Each row of a before or after table is a point. One or more steps were done to the points. Then noise was added and the rows were shuffled. The steps act on how far a point lies along the listed directions, d1 being the first. Name the steps. A step turns or swaps two directions, mirrors them in a line or flattens them onto one, adds a multiple of one to another, or multiplies one. Angles are multiples of 10 degrees, from the lower direction toward the higher: turns from -170 to 170, lines from 10 to 170 but not 90. Use the fewest steps. Two steps may share a direction if one is a turn and the other turns, adds or multiplies; they go together, in the order done. Otherwise the lowest direction goes first.
In the rows, zero is written as 128.

Directions:
(1): [166 124]
(2): [124  90]
Before, 10 rows:
[[123 120]
 [117 152]
 [124 126]
 [117 102]
 [ 67 142]
 [129 127]
 [116 124]
 [130 101]
 [ 92 144]
 [ 67  72]]
After, 10 rows:
[[132 135]
 [153 120]
 [105 140]
 [137 131]
 [120 169]
 [159 134]
 [124 189]
 [136 138]
 [193 175]
 [130 128]]
Steps: swap d1 and d2

Directions:
(1): [132 138 166  91]
(2): [135 124 166 167]
(3): [169 163 119 133]
(4): [ 93 169 130 137]
Before (8 x 4):
[[133 172 130 102]
 [125 153  94 103]
 [123 160  75 150]
 [149 182 136  98]
 [ 90  98 177 130]
 [ 77  88 138 130]
 [ 99  85 117 168]
 [144 124 139 103]]
After, 8 rows:
[[ 86  89 137 104]
 [134 160 126 131]
 [ 93  84 126  90]
 [119 102 132 111]
 [133 118 137 141]
 [138 176 116 144]
 [126 176 114 139]
 [116 165 138 153]]
Steps: flatten d1 and d3 onto the line at 100 degrees; mirror d2 and d4 in the line at 110 degrees

Directions:
(1): [159 142 171  98 125 152]
(2): [124 181 123 133 167 123]
Before, 9 rows:
[[146 110 153 137 104 131]
 [103 154  85 145 152 114]
 [ 99 127  62 175 157 120]
 [112  80 114 135  92 127]
 [154 105 142 115  94 134]
 [123 207 111 136 200 142]
 [126 162 125 142 146 114]
 [ 90  43  89 173  86  90]
 [143 144 144 119 150 135]]
After (9 x 6):
[[146 136 148 112 150 136]
 [ 82  56  80 178  98  82]
 [105  99 103 146 115 123]
 [131 136 138 142 124 119]
 [153 154 147 108 152 164]
 [144 133 123 128 119 121]
 [121 117 112 126 117 125]
 [116  90  87 158 121 130]
 [146 139 141 130 123 127]]
Steps: flatten d1 and d2 onto the line at 30 degrees

Directions:
(1): [112  83 170 116 132  90 123 134 160]
(2): [199 100 129 130 117 128 153 142 127]
(3): [148 128 140 120 126 164  64 144 150]
(4): [128 129 147 101 187 142 138 159  98]
(5): [129  81 102 153 164 135 110  90 115]
Before:
[[158  94  99 154 132 116 146  96 112]
 [150  75 174 100 158 131  98 152 146]
 [ 77 120 141 105 176 149  82 111 103]
 [104 122 134 138 179 147  89 149 135]
 [177 111 120 138 140 174  90 131 131]
 [ 68 156 157 123  91 114  87 141 166]
 [137 110 175 102 117 109 175 162 150]
 [ 99 167 106 155 105 111 128  86 124]
 [ 86 159 118 146 117 142  96 107 125]
 [103 120 147 126 167 175  79 133 103]]
After (10 x 9):
[[ 92 147 112 114 152 167  88  96  93]
 [ 79 126 157 121 159 119 112 127 127]
 [152  87 113 153 116 136 101  98 152]
 [ 91 140 153 109 178 130 139 165 102]
 [156  96 130 132 122 125 115 119 139]
 [ 96 124 172 112 159  94 119 130 138]
 [165 159 118 122 104 147 186 152 111]
 [182 130  93 135 141 178 125 120  96]
 [ 94 129 110 154 135 166  88  99 104]
 [112 141  97 160 157 161  93 130 125]]
Steps: turn d1 and d4 by 120 degrees; turn d2 and d4 by -30 degrees; flatten d3 and d5 onto the line at 60 degrees

Directions:
(1): [107  74 152  92 131  76 112 108 115 125 139 121]
(2): [107 111 119 157 146 116 134 133 137 107 124 207]
Before, 13 rows:
[[146 161 121 113 123 155 131 127 119 149 123  68]
 [101  64 118 107 153  73 134 117 127 117 139 190]
 [147 177 124 180 133 176 128 157 145 126  99 119]
 [164 196  84 181 104 205 163 155 143 125 131 115]
 [144 161 141 121  99 163 129 142 126 147 125  94]
 [132 145 120 158 131 139 137 118 148 117 128 154]
 [138 133 125 120 119 124 130 133 122 144 133  69]
 [135 145 142  83 116 159 136 117 124 142 124  42]
 [132 161 102 169 115 163 125 129 139 132 132 166]
 [109 156 106 159 136 148 135 150 131 112 120 194]
 [ 94 113 131 144 147  98 125 114 138 116 152 168]
 [154 165 134 115 110 178 133 134 132 156 139  48]
 [148 185 113 146 119 191 143 146 141 156 122  97]]
After:
[[ 90  87 133 140 147 100 131 126 137 120 131 203]
 [162 148 112  83 118 146 137 123 119 161 136  39]
 [106 120 119 173 148 140 143 141 149 110 133 215]
 [128 141 104 169 136 136 143 148 135 121 124 161]
 [110 149 111 161 146 171 158 139 150 105 108 197]
 [109 120 137 147 124 131 128 140 132 119 122 192]
 [112 131 109 158 149 133 139 133 131 115 116 191]
 [100  96 149  77 122  83 106 114 106 126 140 104]
 [100  73 159 143 149  80 108 126 130 105 113 166]
 [ 89  47 130 135 134  66 134 112 124  91 152 200]
 [105  85 140 113 116  89 102 100 121 133 147 142]
 [125 146 139 112 123 124 121 112 130 142 156  69]
 [122 105 143 121 128 100 121  99 133 120 136 122]]
Steps: turn d1 and d2 by -140 degrees

Directions:
(1): [113 131 147 131 108 123 139 157  95  95 158 140 142 199]
(2): [ 95 155 156 138 148  90 122  99 127  95 147  84  89 120]
(3): [154  76 140 123 147 119  89 151  84 101 102 128  98 117]
(4): [107 126 128 172 135 151 108 133 102 181 107  80 129 156]
Before (13 x 14):
[[124 144 155 109 114 106 154 152  93  56 204 151 150 176]
 [130 110 110 149 122 154 128 135 107 161  81 112 126 104]
 [117 123 120 161 143 128 108 132 116 165 101  66 100 131]
 [151 103 127 112 139 123 102 129 107 129  84 125 103 125]
 [108 150 136 124  77 117 181 145 117  44 210 165 148 204]
 [134 186 138  99 103 108 170 113 127  67 176 174 138 170]
 [153 100 119 111 137 128 110 145 108 114 101 133 117 122]
 [125  96 150 122 152 101 103 110 145 124  87 119 103  76]
 [109 123 124 142 150 158 110 134 117 155  99 100 126 106]
 [139 141  89 145 122 147 157 127 142 176 131 128 164 133]
 [131 136 109 126 140 145 146 124 132 155 136 144 132 135]
 [110 169 148 121 104 105 179 127 143  93 190 144 131 163]
 [117 148 135 105 107 112 156 151 113  60 192 173 147 196]]
After (13 x 14):
[[116 120 121 156 129 143 126 130  98 150  92  93 113 111]
 [100 135 134 142 152 142 110 125 116 134 112  93 118 101]
 [129 147  93 159 134 143 145 114 144 187 123 100 149 117]
 [129 139 119 102 103 133 157 159 117  83 177 181 161 194]
 [125  91 151 119 139 100 112 116 139 110  95 136 110  86]
 [147 104 125 121 133 133 110 153  97 115 109 129 123 147]
 [142 106 136 117 135 124 103 138 100 119  95 122 105 147]
 [128 142 110 130 143 148 139 116 128 163 131 135 126 129]
 [127 140 121 121  70 137 179 151 126  71 194 179 159 193]
 [160 172 121  95 101 131 170 122 133  99 157 193 156 162]
 [110 137 134 149 148 105 113 121 126 127 117  65  83 122]
 [140 134 142 105 102 122 156 164  95  71 197 170 167 177]
 [127 158 128 114  99 120 183 127 155 111 178 164 146 142]]
Steps: add 0.5 times d3 to d1; turn d2 and d4 by -40 degrees
